Each point is reached from the start by the listed moves, each made 0, 1 or 2 times, or once backwards (-1), plus a little noise. Say if it took an odd or an even number of moves. Then give how often each move was made.

Moves:
(1): [+0.35,+0.01,-0.03]
(2): [-0.08,+0.31,-0.06]
(3): [-0.03,-0.02,+0.36]
Start: [+0.01,+0.03,+0.28]
Points:
[-0.06,+0.00,+0.63] -> odd (0, 0, 1)
[+0.65,+0.00,+0.92] -> even (2, 0, 2)
[+0.58,+0.30,+0.88] -> odd (2, 1, 2)
[-0.47,+0.67,-0.18] -> even (-1, 2, -1)

Moves:
(1): [+0.37,-0.01,-0.02,-0.01,+0.21,+0.24,-0.24,+0.02,-0.06,+0.08]
(2): [-0.12,+0.27,-0.12,+0.00,+0.15,+0.05,-0.06,-0.17,-0.11,-0.37]
(3): [-0.02,+0.11,+0.32,+0.12,-0.02,-0.02,-0.08,-0.05,-0.18,+0.11]
(4): [+0.03,+0.07,+0.05,+0.52,+0.01,+0.16,+0.04,+0.03,+0.24,+0.01]
(5): [-0.12,+0.00,+0.05,-0.06,+0.52,-0.17,-0.11,-0.46,+0.11,+0.02]
(6): [+0.04,-0.22,-0.04,+0.04,+0.10,+0.39,-0.01,-0.10,-0.10,+0.04]
(7): [+0.30,+0.15,+0.20,-0.24,-0.12,+0.35,+0.41,-0.26,+0.00,+0.04]
(8): [+0.17,-0.13,+0.30,-0.16,+0.28,+0.04,+0.13,+0.32,-0.10,-0.31]
(9): [+0.03,-0.13,+0.15,-0.03,-0.21,+0.04,-0.11,+0.01,+0.22,-0.17]
Start: [+0.31,-0.13,-0.32,-0.10,+0.35,-0.06,+0.10,-0.05,+0.05,-0.28]
Points:
[-0.01,-0.34,+0.63,+1.16,+1.16,+0.55,+0.07,+0.40,-0.28,-1.08] -> odd (-1, 1, 2, 2, 0, 2, -1, 2, 0)
[-0.04,-0.22,-0.23,+0.26,-0.80,+0.24,+0.12,-0.07,+0.05,-0.08] -> even (-1, 0, 1, 0, -1, 1, 0, -1, 1)
[+1.46,-0.16,-0.20,+0.00,+1.00,+0.90,+0.04,+0.99,-0.09,-1.24] -> even (2, 1, -1, 1, -1, 0, 0, 2, 0)
[-0.40,-0.44,-0.46,+0.52,-0.65,+0.39,-0.45,-0.08,+0.08,-0.64] -> even (-1, 1, 1, 0, -1, 2, -1, -1, 2)
[+0.44,-0.74,-0.99,-0.31,-0.47,-0.20,-0.59,+0.57,+0.25,+0.14] -> even (1, -1, -1, -1, -1, 0, -1, -1, 1)
[-0.18,-0.98,+0.57,-0.11,+1.86,-0.14,-0.19,-0.33,+0.01,-0.97] -> even (-1, 0, 1, 0, 2, 2, -1, 2, 1)
